Each row is a point. The last column is the point's height on a tilted bowl or saddle (a function of degree 2), plus a little noise. Count its main directions that bend up, bend down and stay straight.
(in the rows, 128 means zero)

Points (16 x 4):
[[135 140 126 150]
 [104 159 137 141]
 [167  68  95 161]
 [152  82 109 152]
 [ 89 142 164 146]
 [149 197 184 146]
 [101  64 105 160]
 [ 64 108  76 133]
 [116 160 109 143]
 [ 77 210 199 132]
 [226 141 136 249]
 [ 76 123  80 125]
 [ 81 118 168 159]
 [129  51 131 146]
 [132  94 177 115]
 [ 90 133 166 146]]
Directions: 1 up, 1 down, 1 straight

Points:
[[207  78 160 153  64]
 [160 177  93 179 120]
 [ 62 115 144 169  86]
 [124 145 126 101 106]
 [163  14  60  51 124]
 [ 59 126 143 128  94]
 [132 147 109 175 118]
 [133 208  75  85  45]
 [124 132 103 167 115]
 [162 144 163 135 105]
 [155 112  66 185 117]
 [133  87 104 189 102]
 [154 161 142 106 100]
 [ 99 129  70 108 105]
 [182 119 135 122  96]
 [175 212  88  89  40]
 [159 114 103 137 106]
 [141 168 141  59  92]
 [ 29  60 137 144  64]
 [107 168 149 103 101]
 [113 117  70 105 109]
 [100 210 124  84  62]]
Directions: 1 up, 2 down, 1 straight

Points, 22 rows:
[[147 140 125 128 112]
 [ 61 196 177 210  54]
 [ 90 125  49 180  62]
 [103 170  94 156  89]
 [ 94 121 151 185 108]
 [100 197 158  90  56]
 [153 137  84 142 108]
 [124  58 114 159  76]
 [161 117 189 151  87]
 [ 86 105 145 170 108]
 [151  99 109 132 101]
 [226 133 134 129  91]
 [114 129  39  58 112]
 [165 147 149 151 108]
 [185 116 151 136  93]
 [102 101 124  66 110]
 [113 167 144  46  77]
 [ 83  46 152 140  89]
 [ 64 140  98 168  86]
 [117 140 147 197 106]
 [157 186 105 220  87]
 [123 190 162 106  74]]
Directions: 0 up, 2 down, 2 straight

Points (41 x 7):
[[146 145  78 130  98 156 159]
 [ 92 194 101 110 142  83 160]
 [ 83  81 201 125 156 138 176]
 [103 107 141 139 122 173 142]
 [113 122 137 139 113 122 141]
 [108  68 207 113 121 184 159]
 [155 119 167  99 144  79 157]
 [128 154  98 133 114 172 154]
 [134  93 152 155  92  85 162]
 [138 141 140 124 155 118 149]
 [128 194 159 162 136  80 151]
 [102  53 140 149 140  70 192]
 [ 90  98 210 118  93 177 150]
 [102  78 161 187  95 113 161]
 [175 121 223 132  97  98 165]
 [ 36 146 185 203 171 111 177]
 [ 78 124  84 110  75 121 137]
 [ 93 221  14 124 151  17 214]
 [203 148 166 146 156 112 134]
 [176 110 160 117  73 229 172]
 [139 108  94 156 109 111 159]
 [144 118 121  82 164 166 161]
 [183 133 193 134 162 161 152]
 [105 183 152 113 114 166 156]
 [ 46 113 168 112 156 194 169]
 [181 126 186 126 115 114 144]
 [139 113 135 129 126 107 147]
 [159 104 134 217 111  88 199]
 [109 119 110 179  99 126 150]
 [ 63  59 178 112 188 102 215]
 [169 148 112 146 154 104 148]
 [ 99 174  76 124 157 170 172]
 [117 231 100 131  30 103 177]
 [136 129 160  81 131 119 157]
 [ 93 178  95 148 118 152 144]
 [125 146  96 175 157 164 173]
 [153  67 149  92 154 145 147]
 [146  21  82 118 140  79 195]
 [161 159 137   7 101 174 222]
 [ 72 127 144 104 137 157 151]
 [120 223 108 162 183  64 160]]
Directions: 4 up, 1 down, 1 straight

Points:
[[121 123 149  77  94 146 156 140 133]
 [148 149  52  96 133  65 142 141 173]
 [141 152 133  94 139 132 163  64 133]
 [166 130 145 103 161 194 125 189 116]
 [187  92 168  89 217 166 127 130  52]
 [141 155 110 123 156 151 115  73 113]
 [109 122 137  97 102  89  87 166 143]
 [205  75 192 164 189  93  80 170 116]
 [176 110 100 184 105 122 151 113 146]
 [144 144 143  22 127 136 117 114 171]
 [102 124  43 136 101 126  97 196 156]
 [174 114 159 185 113 163 190  85 159]
 [109 145  99 140  61  80 147 184 121]
 [152  95  84 114  96 156  83 176 146]
 [153 142 135 157 110 115 140 105 131]
 [117 125 137 137  88 103 174 112 130]
 [ 66  92 141 130  44  80 132  62  80]
 [107 178 153  90 129 140 123 156 151]
 [117 124  74  62  96  93  85 100 156]
 [174  51 117 134 249 191 103 113  27]
 [163  53 152 111  82 111 162 152  77]
 [135  77  79 185  90 137 138 151 148]
 [ 60 103 138 126  84  79 128 192 139]
 [161  68 160  68  97 106 172 148  77]
 [137 160 151  82 148 132 122  97 145]
 [149 162 176 207 166 137 135  92 136]
 [210 118 155  76 134 105  57 126 191]
 [ 92 164 187  89 121 174  55 170 156]
 [169 144 152  78 142 102 127 130 151]
 [ 93 104 126 138 188  93 152  71  92]
 [215 162 157 203  92 162 103 176 193]
 [ 68  96 122  82 146 183 108 153  92]
 [ 49 119 214 152 119 158 182  47 219]
 [120 139 141  73  81 157 145 108 129]
 [114  95 168 184 103 152 117  85 131]
 [139  14 102  75 183 149 150 115   7]
 [102 104 105 124  71 111 153 123 108]
 [122 101 105  65 156  78 102 115 124]
 [125  86 102  99 121  92 227 130 119]
 [130 165 100 188  82 105 140 188 113]
 [120 127  69 116 127 114 140 143 153]
 [120  80 139  81 156 151 101 109  82]
 [152 192 125 170  89 135 131  97 105]
 [ 98 100 173 143 166 142 193 143 133]
 [180 131 121 133 104 128 111 154 152]
 [111 142  97  81 133 108 112 114 146]
 [128 123 135 110  50 141 118 138 113]
 [163 115 232  86 145 169 116 146 173]
 [140 111 160  82  81  91 146 134 131]
 [ 35 109 124 160  75  97 118 171 131]
 [121 116 181 134 148 151 132 120 131]
 [188  84 139 144 199 110 131  73  70]
 [190 140 102 118 148 111  82 133 153]
 [107 157 180  54  73 112  66 139 219]
 [113 145 171  61 142 144 104 129 157]
 [ 80 172 125 195 145 188 142 192  96]
 [125 100  30 140  76 173 119  60 110]
 [175 115 123 117 152 133 133 103 124]
 [ 64 149 110  95 162 143 120 104 132]
 [182 168 137 121  83 117 193 102 144]
 [113 150 143 154 140 108 109 158 121]
 [113 135 144  12 160 177  36 111 153]
 [111 128 159 122 154 112 182  77 131]
 [117 109 109 144  79 135 114 124 109]
 [132  61 116 108  99 114  73  91  87]
 [125 100 115 127 126 142 200 113 126]]
Directions: 3 up, 3 down, 2 straight

Points:
[[152 139 111 136 228 147 108 145 167]
 [118 155 151  99 191 116 149 160 143]
 [132 115 148 129 127  55 197 186 101]
 [160 107 147 217 104 162 129  86 105]
 [122  69 128 167 104  90 189 137 102]
 [155 162 166 131  91  85 165  99 109]
 [ 93 113 130 204 139 149 136 198 148]
 [192 146 133  96 194 111 144 126 136]
 [108 166  83  93 155 102 119 168 106]
 [156 170  91 124 157  75 129 122 119]
 [ 66 106 153  95 114 173 149 148 142]
 [102 101  66 108 103 140 142  74  99]
 [113 114  58 186 156 148 136 129  96]
 [ 84 149 170  86  78 156 126 127 122]
 [139 114 123 188 160  84 163 161 108]
 [ 95 138  86 130  78 148 150 153 108]
 [152 128 176  73  87  94 134 112 115]
 [108 138 159 154 120 172 179 157 139]
 [139 164 186  94 157 188 177 145 137]
 [ 83 167  98  64 171 150  68 144 100]
 [143 103 111 168 151 139 134 152 123]
 [ 85 125  53  39 161 102  95 165  77]
 [176 139 104 132 113 108 201  90  80]
 [ 80 142 131 155 143  86 167 154 103]
 [ 37  54 191 190  84 112 124 137 126]
 [138 130 170 181 132 138  65  42 131]
 [161 149 111 152 144 142 140 215 138]
 [ 93 133 133 114 140 124 133 162 128]
 [ 93  56  68 118 118 127 168 137  84]
 [161 132 145 134 122 143 152 157 127]
 [ 78  98  99 101 118  59 162 115  82]
 [142  94 196 179 110 131  62 163 117]
 [113 145 163 107 128 102 161 110 116]
 [200  75 134  71 206 105  64 163  88]
 [136 185 113 103 146 161 128 132 120]
 [127 195 136 149 103 204 116 131  84]
 [ 78  89 137 170 103 114  90 128 113]
 [ 78 173 154  71 184 124  70 112  94]
 [117  97 172  88 138 123 141 132 126]
 [191 113 117  39 149 124 121 136 110]
 [ 73 117 162 114 142 119 111 133 108]
 [107  42 139  99 127 107 128 176 114]
 [105 127  57  65  83 122 111 164  74]
 [101 106 176  66 101 139 130 152 136]
 [ 54 162 137 138 134  70 134 162  81]
 [ 82 193 147 117 135 112 128 127  98]
 [104 189 118 218 197 130  79  90 122]
 [113 104 122 110 107 158 168 153 137]
 [138 119 151 183 137 124  83  28 148]
 [152 171 140 157 109 114 117 124 120]
 [ 92  55 149  94 104  68  22 227   7]
 [153 156 105 128 154 112 101  60 159]
 [ 91  86 101 112 117 213 154 164 132]
 [160 138 144  99 104 122  81 120 113]
 [ 84 206 117 146 152 138 116 166 100]
 [ 75 118 110 128 141 149 152 164 130]
 [178 134 126 112 131  73 112 142 105]
 [ 98 123 193 116 116  98 130  92 110]
 [195  61 194 179 145 132 109 144  94]
 [ 68  51 137 136 157 110 102 140  85]
 [203  86 103  20 159 140 192  54 108]
 [148  89 102 128 168  84 167 145 103]
 [112  74 201   7 104  96  88 111  68]
 [110 138  97 157  71 105 151 175 118]
 [143 114 149 118 103 120  76  89 125]
 [114  85 116  73 127 127 144 127 120]
 [ 84 153 143 122  85 151 137  72 110]
 [199  77 143 140 154 120 119 158 105]
 [ 98 151  76 187 142 172  87 167  97]
 [196 158 119  77  38 104 144 121  93]
 [107 104  88 147 142  98  71  86 121]
 [132 141 122 111 124 145  87 137 114]
 [113 113  82 113 187  82 150 166 112]
 [ 59 171 132 131 140 172 160 102  92]
 [139  49  79 153  43 199 166 193 121]
 [113 112 137 130 130 117 155  32 120]
 [105  98  68 155 148 103 185  64  79]]
Directions: 2 up, 5 down, 1 straight

Points, 70 rows:
[[ 45 114  97 137 100 128 158 184  66]
 [126  81 115 115  96  69 149 127 108]
 [ 92 166 104 148 125 133   7 156  68]
 [126 104  79 177 141 162 141  54  77]
 [125 123 129 138  74 133 150  95 103]
 [146 121 112 139 122 112 177  90 103]
 [143 185 173  77 136  55 129  84 103]
 [131 136 127  90 156 169 173 162  75]
 [118 127 159 133  62 127 117 192 101]
 [115 102 169 181 137 130 103 112 103]
 [123 127 129 103 185 128 112 141  97]
 [140  79 152 136 107 121 131 135 126]
 [123  87 152  89  97  70 133 103 104]
 [167 106 101 131 158 153 120 134 119]
 [112 100 160 135 194  98 123 124  94]
 [169 111 145 174 128 173 121 139 142]
 [153 172  96 122 100 159 105 163 100]
 [154 106 120 153 133 121 123  89 118]
 [143  53 144 140 137 108 122 105 114]
 [117 108 116 180 162 129 168 132 113]
 [111 161  85 101 174 150 136 169  70]
 [153 129 180 139 113 110 104  87  92]
 [161 173 104 117 205 176 156 121  36]
 [144 171  55 128 137 194  75 162  60]
 [117 129 178  85 191 116 168 136  82]
 [ 89 145 121 137  85 162 122 123 114]
 [140  78 101 143  97 160  88 105 135]
 [123 175  95 123 142 108 123 106 103]
 [128 152  71 113  83 143 193 111  51]
 [143  71  86 145 151  78  69  55  39]
 [124  84 213 158 153 103 128  97  63]
 [150 126 103 125 147 147 116 154 114]
 [146 138  87 150 151 111  97  79  81]
 [ 84 187 121 149 109 177 136 176  74]
 [124 137 154 141 129  48 123 129 117]
 [114 146 112 109 121 125 141  94 115]
 [117 121 120 163  96 146 131  79 103]
 [123 128 140  95  96 126 121 135 129]
 [129 113 143 101 128 134  81 118 121]
 [ 89 132  74  89 145 161  73  58  73]
 [126 154 119 138 110  91  68 122 108]
 [ 24 119 123 137 129 121  71 167  83]
 [169 167 126 174 106 164 163 154  87]
 [135 124 107  99 102  70 121 131 120]
 [136 143 152  97 183 128  94 140  87]
 [167 147 103 103 105  96 139  95  98]
 [138  90 113 157 134 128 131 138 133]
 [140 170 127 136 170 113  98 170  85]
 [144  97 182 148 167 159  97 157  97]
 [ 96 148 205 120 155 137 170  72  44]
 [115 146 139 135 136 143  94 123 119]
 [176 149 104 204 105 148 156  79  73]
 [ 93  75 121 117 141 142 131  88  97]
 [ 88 125 113 105 129 126  94 126 125]
 [102  64  97 110 129 182 114  93  95]
 [148 160 133 113  98 154 164 155  95]
 [173 114 141 123  97  47 100 157  90]
 [125 141  66 104 152 150 151 135  79]
 [169 147  87  81 182 104 143  81  61]
 [140 155 125 107 149 143 149 151 104]
 [184 175 104 104 160 119 161  63  45]
 [145 157 119 154 153 139  73 124  93]
 [114  89 147 165  84 120 111 151 117]
 [167 155  56 121 107 108  55 160  55]
 [115 108 152 118 169 121 119 150 109]
 [126 109 190 176  82 110 119  87  72]
 [115 159 144 130 142 171  81 164 103]
 [112 138 158 137 117 150  83 130 121]
 [174  67 138 149 133 116 134 172 131]
 [168 138 165 119 124  94  76 143  96]]
Directions: 1 up, 6 down, 1 straight
